Each row of a before or after table is a point. The points were changed in one or more steps. Then noise was added and the rows were shuffled. The steps act on columns, c1 being the first. Write out the steps. A step turns or swaps two columns, mirrors them in a line or flattens them onto one, adds a multiple of one to another, or multiplies or shifts one. Angles are multiples of 10 degrees, from the lower column toward the higher: turns from -170 to 170, lines from 10 to 170 but not 90. Use the fewest steps. Two steps may share a column if one is a turn and the other turns, adds or multiplies; they go together, in the order done. Otherwise the lowest column goes first.
In the rows, zero is written as 128.

Before (8 x 2):
[[113 103]
 [157 166]
 [120 168]
 [ 95 122]
 [ 98 105]
 [129 114]
 [ 68  83]
 [125 140]]
After (8 x 2):
[[ 68 123]
 [114 128]
 [  7 124]
 [130 126]
 [ 66 130]
 [191 127]
 [ 96 126]
 [119 126]]
Steps: multiply c1 by 2; multiply c2 by 0

Before (8 x 4):
[[145  47 146 102]
 [165 150 148 127]
 [110  46 135 104]
 [154  92 172  96]
 [ 61 101  80  90]
 [129 162 161 140]
 [106  81 172  72]
 [152 147 113 116]]
After, 8 rows:
[[118  97  97 133]
 [ 88 175  94 122]
 [ 88 104 122 133]
 [204 171 153 134]
 [147 211 111  98]
 [108 122 142 147]
 [104 206 111  93]
 [131 203  89 144]]
Steps: turn c1 and c3 by 160 degrees; turn c2 and c4 by 140 degrees

Before (14 x 6):
[[120 175  91 102 114 108]
 [152 163 126  93 129 141]
 [ 88 123  96 172 119 111]
 [ 95 122 167  85 121  85]
 [176 173 169 121 106 166]
 [129 157 103 162 155 160]
 [136 175 146 173 104  80]
 [155  85 115 134 107 161]
 [127 129 144  94 155  81]
 [ 78 104 120 197 169 164]
 [134 108  81 111 116 130]
 [ 63 179 142 138  95  99]
 [142  93 153 113 147 144]
 [ 94 134  81 105 152 129]]
After:
[[151  86  58 136 107  82]
 [135 177 230 170 106 191]
 [173 175  22 121 105 141]
 [ 79 101  51 199 175  92]
 [114 173 187 105 118 108]
 [141  90  79 117 140 139]
 [ 97 124 219  85 127 198]
 [ 92 122 178 172 115 104]
 [151 159  96  95 129 111]
 [126 155  60 169 149  78]
 [ 61 177 189 141  91 166]
 [ 88 137 147 101 153  80]
 [128 127 233 101 152 187]
 [139 101 142 108 114  82]]
Steps: multiply c6 by 2.5; turn c3 and c6 by 110 degrees

Before, 10 rows:
[[118  73 133 146 115  91  88  64 162]
 [ 94  79  72 195 147 151 140 162 105]
 [146  95 149  48 176 108 140 118 146]
 [126  71 156  72 136 160 178  96  88]
 [ 96 139 100 154 120 115  88 119  98]
 [199  99 168 100 146  88 172 108 159]
 [142 105  99 118 158 223 145 150  98]
 [115 104  21 130  59  68  87 138 151]
 [101 119 111 146 140 205 185 181 140]
 [127 115  92 113 167 170 192 110 127]]
After, 10 rows:
[[102 124 159 135 157 222 152 152 121]
 [ 84 133 144 118  85  91 108 110  52]
 [138 116 121 142 153 109 138 123 190]
 [159 119 132 144 143 203 167 191  89]
 [130 132 171 123 169 167 169 113  81]
 [148  87 150 193 185 151 168 168 137]
 [153 115  62 144 237  71  90 138 154]
 [154 107 117 161 124  89  83  65 140]
 [123 160 179  82 111 109 118 123 106]
 [111 139 141 106  97 165 183  98 111]]
Steps: turn c1 and c9 by -150 degrees; turn c7 and c9 by -50 degrees; flatten c2 and c4 onto the line at 120 degrees; turn c3 and c5 by -90 degrees

Before (10 x 12):
[[119 113 145  92 132 181 156  62  88 124 111 122]
 [114 194 128 112 173 170 167 100 152 103 133  54]
 [158 175  99 195 164 132  92 178 151 105 149 180]
 [165 103 108 108 138  81 150 171 160 207 154 122]
 [139 249 192  92  84 206 163 131 103 154 130 154]
 [194 152 143 153 182 134 121 115 152  73 151 165]
 [171 119 166 105  95 185 105 107 108 112 176 130]
 [ 83  97 173 101 227 169 113 101 169 112  91 126]
 [136 119 154 189 175  91 136 132 149  98 158 142]
 [155 153 134 140 111 153 176 205 130 149  99 141]]
After:
[[139 119  96 131 148 157 167 140 151  55 134 120]
 [190 154 133 112 187 144 166 168 152  78 128 133]
 [113 194 169 114 171 127 190  56 152 130 129 168]
 [152 155 154 139  99 134 147 130 126 130 130  49]
 [157 172 132 133 212 101 131 166 152  61 126  69]
 [171 119 186 120 119 168  85 134 107 138 128 148]
 [ 84  98 168 116 181 173 192 131 172 140 129 158]
 [165 103  80 151  94 107 150 115 162 187 125  84]
 [118 113 179 117  99 146 150 134  91 157 128 197]
 [139 250 206 129 160 189 117 154 105 172 128 121]]
Steps: turn c5 and c7 by 50 degrees; add 0.7 times c2 to c5; swap c3 and c6; turn c4 and c10 by -60 degrees; multiply c4 by 0.4; turn c8 and c12 by -100 degrees; multiply c11 by 0
